Each point is reached from the start by the listed moves, each made 0, 1 or 2 times, or once backwards (-1), plus a little noise. Is the number of moves made odd or even? Then give how often each move was made.

Moves:
(1): .50  .06  -.12  .35
(2): -.01  .24  .05  -.12
Start: -.06  -.18  -.16  -.10
Points:
.43  .11  -.24  .10 -> even (1, 1)
.94  .17  -.37  .46 -> odd (2, 1)
-.08  -.35  -.19  .04 -> odd (0, -1)

Moves:
(1): .14  -.07  -.14  .08  .13  .11  -.12  .06  .02  .00
(2): .01  .29  -.05  .04  .01  -.14  .06  -.03  .09  .04
(3): .10  .02  .19  -.03  .04  -.02  -.07  .04  .11  -.10
(4): -.14  .05  .10  .43  .03  -.12  .14  .28  -.07  .00
(5): -.08  -.13  -.02  .08  .24  -.07  .03  -.25  .13  .07
(6): -.13  .12  .07  -.11  .12  .13  .15  .10  .01  .18
(7): .06  -.06  .00  -.19  .08  -.12  .18  .08  .04  .01
(8): -.08  -.05  -.01  -.16  -.05  -.08  -.22  .17  .09  -.05
Start: -.24  -.16  -.15  .07  .07  -.01  .08  .10  -.30  .07
Points:
.38  -.15  -.08  .08  .87  -.22  .37  .03  .15  .04 -> odd (2, 1, 2, 0, 1, 0, 2, -1)
.12  -.55  -.04  -.14  .64  .57  -.51  -.20  .06  .06 -> odd (2, -1, 2, -1, 1, 1, -1, 0)
-.58  .86  .34  .71  -.06  -.44  .64  .94  -.29  .16 -> even (-1, 2, 1, 2, -1, 1, 0, 0)

Moves:
(1): .18  -.04  -.03  -.02  .00  .01  -.05  .20  -.02  -.02  .02  .01  -.05  -.06  -.07  -.01
(2): -.05  .00  .06  -.05  .00  .02  .01  .09  -.02  .05  -.05  .03  -.10  .01  -.15  -.11
(3): -.06  -.06  .18  -.08  .00  -.03  -.06  -.11  -.06  .00  .03  .04  .18  .01  -.08  -.04
(4): .01  -.05  .02  .14  -.04  -.01  -.08  -.03  -.01  .04  .01  .00  .00  .00  -.04  .02
(5): .01  .01  -.06  .04  .04  -.07  -.08  -.05  -.11  -.02  -.03  .01  .00  .02  -.03  -.05
(6): -.05  -.03  -.01  -.01  -.02  .17  -.01  -.01  -.12  .05  .00  .01  -.11  -.08  .03  .01
(7): .16  .08  .04  .01  .10  -.05  .07  .00  -.02  .07  -.02  -.02  -.04  .02  .02  -.02
(8): -.07  -.05  .02  -.04  .03  -.04  -.04  .07  -.05  .12  .00  -.02  .01  -.05  .04  .06
(9): -.04  .05  -.02  .04  .08  .06  .00  .03  .06  .01  -.05  .04  .08  -.02  -.02  -.07
(10): .06  -.02  -.13  -.09  -.09  .04  -.10  -.15  .04  .13  .10  .05  -.04  .04  .11  .02
(11): .00  .10  .15  .00  .15  -.08  .02  .02  -.07  -.05  .26  .04  -.11  -.02  .06  -.06
(12): -.09  .01  .10  .10  .05  .12  -.02  -.03  -.04  .04  -.01  .20  -.10  .05  .04  .13
(13): .01  .02  .00  -.05  -.16  .04  .08  .00  -.14  .05  .11  .13  .11  -.03  .00  -.06
(14): -.05  -.01  -.09  .00  .10  .14  .02  .09  .07  .03  .02  -.07  .04  .12  -.09  .00
Start: .04  .01  -.03  .01  .01  .05  .08  -.02  .03  .10  .06  .04  .02  .05  -.09  -.03
Points:
.45  -.35  -.15  .12  -.68  -.22  -.09  .18  -.25  -.21  .09  .07  .70  -.06  -.53  -.18 -> even (2, -1, 1, 2, 1, -1, -1, -1, -1, -1, -1, -1, 2, 0)
-.57  -.18  -.56  -.58  -.28  .76  -.04  -.02  -.03  .81  -.04  .10  .17  -.05  -.20  -.33 -> odd (-1, 2, 0, -1, 0, 2, -1, 2, 2, 2, -1, -1, 1, 1)
-.03  -.21  -.41  -.15  -.19  .08  -.30  .20  -.22  .41  -.25  .31  -.31  -.09  .00  .14 -> odd (1, 1, -1, -1, 2, 0, -1, 2, 0, 1, -1, 1, 0, -1)
.58  -.35  -.14  -.37  -.64  .28  -.20  .10  -.17  .67  .17  .12  -.10  -.09  -.46  -.24 -> even (2, 2, 1, 2, -1, 1, 1, 0, -1, 2, -1, -1, 1, 0)
.34  .04  -.11  .10  -.22  .26  -.25  -.21  -.54  .63  .34  .86  -.23  .17  -.06  -.08 -> even (1, 1, 0, 1, 2, 0, 1, 0, 0, 2, 0, 2, 2, 0)
.40  .29  -.18  -.29  .14  .13  .56  .25  .02  .51  .68  .13  -.07  .32  .14  -.07 -> even (0, 0, -1, -1, -1, -1, 2, 1, -1, 1, 1, 0, 2, 2)
.69  .10  .32  -.56  -.02  -.40  .13  .15  -.34  .18  .94  .13  .00  -.29  .29  -.15 -> odd (2, -1, 1, -1, -1, 0, 1, 1, -1, 1, 2, -1, 1, -1)
.07  -.32  -.23  .11  .00  .40  -.20  .47  -.17  -.05  -.37  -.11  -.22  -.23  -.40  .05 -> odd (2, 0, 0, 0, 1, 2, -1, 0, 0, -1, -1, 0, -1, 0)

Moves:
(1): .11  .00  .11  .06  .01  -.07  .02  -.01  .01  .08  -.01  -.02  -.16  .08  .04  .07  -.06  .04  -.02  .04  .04  -.03  -.03  .00  -.04  .05
(2): -.02  .09  .06  -.04  .04  -.05  -.04  -.08  -.01  -.11  -.07  -.01  .01  .06  -.04  .06  -.04  .08  -.14  -.13  -.07  -.07  .01  .08  -.04  -.06
(3): -.09  .04  .12  .02  -.04  -.03  -.04  -.01  -.01  .02  -.06  .09  .03  -.01  .01  .02  -.02  .04  .11  .08  -.02  .04  -.15  .00  .06  .00
(4): .07  .10  -.12  .17  .05  .00  .02  -.18  .03  -.05  -.03  -.01  .02  -.13  -.09  -.05  .00  -.09  .03  .04  .04  .04  .05  .01  .08  .00
(5): -.10  .05  .07  .13  .10  .01  -.07  -.06  -.01  .03  .02  -.07  -.03  -.01  .07  .04  .02  .10  -.03  .00  .13  .02  -.11  -.10  .11  .04
(6): .00  .04  -.02  -.04  .01  .07  .01  .01  .15  .00  -.04  .06  .04  .01  -.08  -.11  -.06  .03  .02  -.03  .01  .00  -.03  .04  .04  .01
(7): -.04  -.13  .02  .00  .13  -.10  .08  .00  .01  -.03  -.12  .00  .00  -.01  -.03  -.02  .00  -.01  -.06  -.01  -.01  .03  .01  -.12  .02  -.08
(8): -.07  .07  .03  -.02  .00  -.07  .07  .11  .01  -.09  .06  -.07  -.03  .02  -.08  .03  -.03  -.02  .06  .02  .04  .00  -.02  .00  -.03  .00
(9): -.04  .00  .08  -.09  .02  -.03  .01  -.03  .07  -.02  .05  .01  -.01  -.10  -.04  .00  .06  -.08  -.04  .05  -.04  .04  -.03  .03  -.07  .03
(10): .04  -.02  -.02  -.11  .00  -.03  .06  .03  .00  .05  -.08  -.01  -.05  .00  -.03  .02  .05  .08  .03  -.03  .01  -.04  .02  -.06  .13  .02
(11): .07  -.03  .05  .01  .02  -.02  .09  .01  -.01  -.04  .07  -.06  .01  .00  .04  -.02  .01  .04  .07  .01  .00  .00  -.03  .00  .02  -.03
(12): .03  .07  -.10  -.02  .02  -.07  .04  .04  .09  -.02  .07  .08  .02  -.04  .00  -.01  -.09  .03  -.02  .01  -.03  .01  -.06  -.07  .08  -.04
(13): .11  .07  .06  -.10  -.03  -.04  .00  .01  .07  .06  .02  -.05  .02  .04  .06  .12  -.01  -.02  .00  .03  .12  -.02  .05  -.06  -.04  -.09
(14): -.04  -.03  .00  .04  .05  -.08  .11  .02  .11  .11  -.04  .04  -.03  .05  -.01  .04  .08  .06  -.04  .04  .05  .09  .07  .05  .00  -.05
(15): -.07  -.01  .02  -.03  -.05  .06  .06  .05  -.02  .00  -.06  .00  -.06  -.06  .07  -.06  .04  -.01  -.03  -.04  .00  -.03  .03  -.03  -.02  -.04
(16): -.06  -.02  .05  .03  .02  .06  .03  .00  -.03  .01  .04  -.02  -.05  .02  -.07  .09  -.06  -.02  -.04  .01  .03  -.01  .06  .01  .04  -.04
(17): .05  -.09  .05  .13  .08  -.01  .00  -.10  .00  -.08  -.01  .11  .00  -.01  .09  .08  .13  -.04  .03  -.02  .13  -.06  -.13  .12  .03  .09
(18): .01  -.10  -.09  .04  -.15  .02  .07  -.08  .00  -.10  -.04  -.06  .00  -.04  -.03  .07  -.03  .10  -.06  .06  .10  -.08  .02  .04  .03  .05
(19): -.11  -.02  .01  .03  .03  .04  -.01  -.01  .03  -.17  -.07  -.07  -.04  -.01  .09  .13  -.01  .10  .05  .02  -.03  -.01  -.01  .00  -.01  .05
(20): .06  .12  -.07  -.06  .00  -.03  .02  .03  .05  -.02  .03  -.04  -.02  .09  .01  -.01  .05  -.07  -.09  .16  -.06  -.04  .10  -.05  .04  -.07
(21): -.10  -.03  .03  -.05  .07  -.02  .15  -.11  -.11  -.01  .04  -.02  -.04  .03  .10  .03  .02  -.08  .03  .06  .12  .07  .02  -.04  -.02  .01
(22): .00  .05  -.08  -.01  -.04  .04  .00  -.01  .03  .02  .03  -.01  -.02  .05  .00  .01  .04  -.02  -.03  -.03  -.06  .03  -.07  -.11  -.01  -.04
(23): .06  .03  .07  -.03  .01  .01  .02  .04  -.01  -.07  -.01  .05  .01  -.06  .00  -.01  .03  .04  -.02  -.01  .06  .12  .06  .01  .01  .01
(24): .00  .02  .02  .08  .06  .00  .01  .00  -.02  .03  -.15  -.07  .06  -.08  .05  .06  -.02  -.02  -.05  .07  .07  .11  -.09  .13  .00  .09
Start: .09  -.06  .09  -.15  -.01  -.05  -.09  -.11  -.07  .00  .00  .03  -.01  -.02  .00  .03  .04  -.07  .05  .12  -.14  .13  .10  .06  .19  .00
Points:
.19  -.24  .36  -.67  .20  -.21  .24  -.31  .44  .18  -.44  .30  .07  .23  .27  .16  .64  -.38  -.09  .60  -.04  .14  -.19  .27  .11  .01 -> even (0, 0, 1, -1, -1, 2, 1, -1, 2, 1, 0, -1, 1, 1, 0, -1, 2, 0, 0, 2, 1, 1, -1, 1)
.20  .16  -.12  .03  .07  -.07  .55  -.34  .33  .47  -.52  .16  -.20  .11  .60  .17  .39  .24  .02  .82  .60  .41  -.24  .02  .90  .27 -> odd (1, -1, 1, 0, 1, 2, -1, -1, -1, 2, 0, 1, 0, 2, 1, -1, 1, 1, 0, 2, 2, 1, 0, 2)
.19  -.62  .76  .03  .50  -.14  -.01  -.31  -.27  -.13  -.11  .36  -.32  .34  .53  .04  -.02  -.02  .07  -.40  .02  -.11  -.32  -.06  .03  -.07 -> odd (2, 1, 0, -1, 0, 1, 2, -1, -1, -1, 1, 0, 0, -1, 1, 0, 2, -1, 0, -1, 1, 0, 0, -1)
-.51  .28  .13  -.31  -.52  .00  .41  -.17  -.08  -.59  -.35  -.06  -.04  -.45  -.05  .15  .08  .47  .28  .11  .17  .46  .05  .07  .33  .02 -> even (-1, 1, 2, 1, 0, 0, -1, 2, 0, 1, 0, 0, 0, 1, 2, -1, -1, 2, 1, -1, 1, 1, 2, 0)
-.18  -.09  .62  -.03  .32  -.09  -.31  .10  -.14  -.43  .17  -.36  -.17  -.23  .03  .66  .21  .17  -.05  -.02  .21  .23  -.46  .08  .21  .46 -> even (0, 0, -1, -1, 2, -1, 0, 2, 2, 1, 0, 0, 0, -1, -1, 1, 1, 0, 1, -1, -1, 1, 1, 1)
.01  .18  .13  -.15  .38  -.34  .26  -.25  .71  .30  -.07  -.19  .11  -.27  .12  .38  .10  .01  -.22  .67  .89  .67  -.13  .11  .29  .24 -> odd (0, -1, -1, 0, 2, 2, 0, 1, 2, 0, -1, 1, 2, 2, -1, -1, 0, 1, 0, 0, 1, 0, 0, 2)
.60  .29  .40  .01  -.29  -.27  -.14  -.32  .35  -.83  -.45  .17  .00  .03  .13  .58  -.20  .72  .01  .40  -.12  .04  -.36  .76  .30  .34 -> odd (2, 2, 2, 0, -1, 1, -1, 0, 0, 0, 1, 1, 0, 0, -1, -1, 1, 2, 2, 1, -1, 0, 2, 1)
.44  -.15  -.17  .62  .14  -.08  .03  -.46  .01  -.04  -.61  -.35  -.27  -.32  -.20  .10  -.34  .10  -.69  .41  .25  .13  .62  -.08  .47  -.09 -> even (2, 0, -1, 2, 1, 0, 2, -1, -1, -1, -1, 0, 0, 0, 1, 1, -1, 2, 0, 1, -1, -1, 1, 1)
.07  -.78  .42  .19  .18  .12  .00  -.42  -.66  -.36  .13  .07  .09  -.13  .73  .13  .65  .24  .38  -.10  .58  .20  -.34  -.34  .44  .25 -> odd (-1, -1, 0, -1, 2, -1, 1, -1, -1, 0, 2, -1, 0, -1, 0, -1, 2, 1, 0, -1, 1, 1, 2, -1)
.08  -.42  .46  -.26  .56  -.18  .34  -.16  .34  -.04  -.06  .01  -.31  .06  .67  .42  -.34  .23  -.01  .21  .57  .45  -.06  -.53  .15  -.05 -> even (2, -1, -1, -1, 1, 2, 2, -1, 0, -1, 0, 2, 2, 0, 0, 0, 0, 0, 2, -1, 2, 0, 1, 0)
-.17  .07  .15  -.94  .13  -.11  .26  -.29  .12  .22  -.46  .48  -.06  -.31  -.42  -.63  .48  -.16  -.29  -.29  -.57  .38  .79  .26  .10  -.26 -> even (-1, 2, 0, 1, -1, 1, 0, -1, 2, 2, -1, -1, -1, 2, 2, -1, -1, -1, -1, 0, 1, -1, 1, -1)

Moves:
(1): .09  .01  -.07  .02  -.03  .00  .04  -.02  -.06  -.10  .12  .00  -.13  -.06  .03  -.02  .02  .09  -.16  .00  -.17  .16  .04  -.06  -.10  .04  -.01
(2): -.02  .00  .09  .03  -.07  .06  -.08  -.05  -.08  .04  .02  -.05  .03  -.04  -.01  -.04  .02  -.01  .09  .02  -.11  .02  .00  -.01  .03  -.01  -.01
(3): .03  .04  .07  -.07  -.14  .03  .02  -.01  -.05  -.07  .01  .06  .03  -.01  -.04  -.11  -.07  -.01  .07  -.07  -.02  .03  .00  -.04  -.04  .03  .11
(4): .14  -.09  .04  .05  .01  .02  .03  .04  .10  -.10  .00  .02  .02  .03  -.09  -.03  .03  -.05  .01  .05  .06  -.06  .06  .09  .06  .06  -.11
(5): -.10  -.04  -.01  -.05  .03  -.05  -.07  -.08  .02  .12  -.07  .03  -.08  -.03  .00  -.01  -.06  .05  .11  -.03  -.07  .02  -.01  -.01  -.05  -.15  .05
(6): .09  -.02  .02  -.13  .06  -.09  -.05  .01  -.07  -.08  -.06  -.02  .06  .01  .05  -.05  .00  -.01  .02  .04  .08  -.03  -.05  .00  .02  -.03  .04
(7): -.11  -.08  .02  .05  .07  .03  -.03  .04  .00  -.09  -.06  .02  .03  -.04  .03  -.01  .00  .04  -.05  .01  -.03  .06  -.02  -.03  -.02  -.04  -.03
(8): .01  .00  -.09  -.04  .01  .12  -.05  .06  .02  .02  .01  -.03  .16  -.02  .02  -.02  .01  .05  -.04  .13  .08  -.05  .02  .10  -.12  .00  .03
(9): -.01  .01  -.05  -.03  .07  -.05  -.03  .00  -.06  .04  -.01  -.04  -.08  -.06  -.01  -.02  .02  .04  .08  -.03  -.06  .05  -.16  -.03  .00  -.03  .10
(10): -.01  .07  .08  -.05  -.06  .06  -.04  .10  -.05  .00  .10  .13  -.03  .00  -.11  .04  -.03  -.09  .04  .00  .04  -.04  .02  -.03  .07  .05  -.07
(11): -.09  -.09  .07  .04  -.02  -.01  -.03  -.06  .01  .10  -.02  -.03  -.04  .04  -.05  .07  .06  -.01  .09  -.05  -.05  -.06  -.05  -.07  -.06  .03  -.07
(12): -.03  .04  -.07  -.04  -.05  .05  .02  -.04  -.03  .03  -.11  .03  .02  -.03  .00  -.07  -.04  .02  -.08  .07  .01  -.01  .01  -.02  -.03  .03  -.04
(13): .11  .03  .05  .03  -.03  .03  .03  .09  -.02  .06  .13  .08  .04  -.14  .00  -.09  -.03  -.04  .09  .01  .05  .02  .00  -.06  -.05  -.06  -.07
(14): .03  -.03  .04  -.05  .10  -.04  .01  .01  .05  -.04  .03  .04  .07  -.06  .05  .01  .04  .04  .05  -.02  .10  -.14  -.01  .14  .05  .07  -.10
(15): -.04  -.01  .02  .02  -.07  .08  -.06  .01  .01  -.01  .00  -.05  -.03  -.14  .06  .08  -.02  -.05  .06  -.07  -.11  .03  .03  -.16  .02  -.06  -.01
(16): -.01  .07  -.03  .01  .12  .02  .01  -.15  -.03  -.08  -.08  -.04  -.09  .00  -.06  -.04  -.08  .03  -.06  -.03  -.14  -.01  .02  -.07  -.03  -.12  .00
(17): -.15  .04  -.03  .07  -.03  .05  -.09  -.04  -.07  .10  -.05  -.07  -.17  .05  .15  .03  .02  .10  .11  -.05  -.11  .00  -.09  -.18  .01  -.15  .09
(18): .05  .05  .06  -.02  .05  .02  .04  .00  .03  -.05  .01  -.07  -.08  .00  .02  -.04  -.07  .03  -.03  .08  -.07  .03  .05  -.04  .01  .03  .01
(19): .03  .04  -.03  .05  -.04  -.03  .04  -.01  .01  -.03  .14  -.03  -.01  .05  -.04  .05  .03  .03  .06  -.02  -.13  .05  -.04  -.06  .09  .08  -.07
(20): -.01  .01  -.02  .02  .04  -.06  .10  -.01  .06  -.11  -.09  .01  .03  -.03  -.01  .05  .02  .06  -.12  .11  .02  -.04  .04  .01  -.03  .01  .07
(21): .07  .03  -.07  .04  -.01  .02  .00  .05  -.08  .00  -.03  -.01  .04  -.06  .01  -.03  -.12  .04  .00  .03  .05  -.04  .05  -.01  .03  .02  .01
(22): .05  .01  .00  -.07  -.05  .04  -.03  -.04  -.09  -.08  .10  .01  .02  -.07  .04  -.03  -.05  -.05  .03  .08  .15  .06  -.05  -.02  -.01  .06  .07
(23): -.11  -.07  -.05  .00  -.05  .00  -.01  .04  -.10  .10  -.02  .07  -.01  .01  .08  .02  -.04  -.15  .17  -.02  -.07  -.08  -.04  .07  -.09  -.11  .05
(24): -.04  -.01  .05  .01  -.01  -.04  .02  -.02  -.01  -.02  -.04  -.04  -.08  .00  -.05  .06  -.02  .05  .02  -.05  -.09  .05  -.05  -.01  -.04  -.10  -.05
Start: .10  .10  -.03  -.06  .10  -.05  .07  -.04  -.21  .02  .07  -.04  -.01  -.13  -.02  -.05  -.05  -.04  .01  -.04  .06  -.04  .16  -.07  .06  .05  .07
Points:
-.22  -.10  -.40  .19  -.36  .00  -.03  -.04  -.47  .41  .20  -.10  -.66  .12  .08  .27  .01  .17  .57  -.39  -.92  .09  -.11  -.34  -.64  -.65  .32 -> odd (2, -1, 1, 1, 1, 0, -1, 2, 0, 0, 1, -1, 0, -1, 0, 0, 2, -1, 1, 0, 0, -1, 2, 2)
.49  .00  -.25  -.04  .54  -.34  .39  .23  -.26  -.75  .09  .22  .04  -.10  -.36  .33  -.03  -.03  -.07  .16  -.12  -.72  .17  .37  .11  -.01  -.59 -> even (1, -1, -1, 2, -1, 2, 0, 1, 0, 2, 0, 0, 0, 2, 0, 2, 0, -1, 2, 2, 1, -1, 2, 2)
-.20  -.25  -.20  -.03  .86  -.52  -.18  -.28  -.61  .01  -.46  -.37  -.58  -.30  .36  -.05  -.42  .41  .87  .13  -.09  -.03  -.65  -.44  -.10  -.90  .48 -> even (-1, -1, -1, 1, 2, 2, 2, 0, 2, -1, 1, -1, 1, 0, -1, 1, 2, 1, 1, 1, 2, 2, 1, 2)
-.47  -.04  -.45  .36  -.26  .01  -.24  -.18  -.61  .94  .16  -.22  -.15  -.18  .32  .18  -.09  .14  .72  -.26  -.45  .00  -.14  -.34  .06  -.14  -.03 -> odd (0, 1, -1, -1, 1, -1, 0, 0, 0, -1, 1, 1, 0, 0, 0, -1, 1, -1, 2, -1, 2, 0, 1, 0)
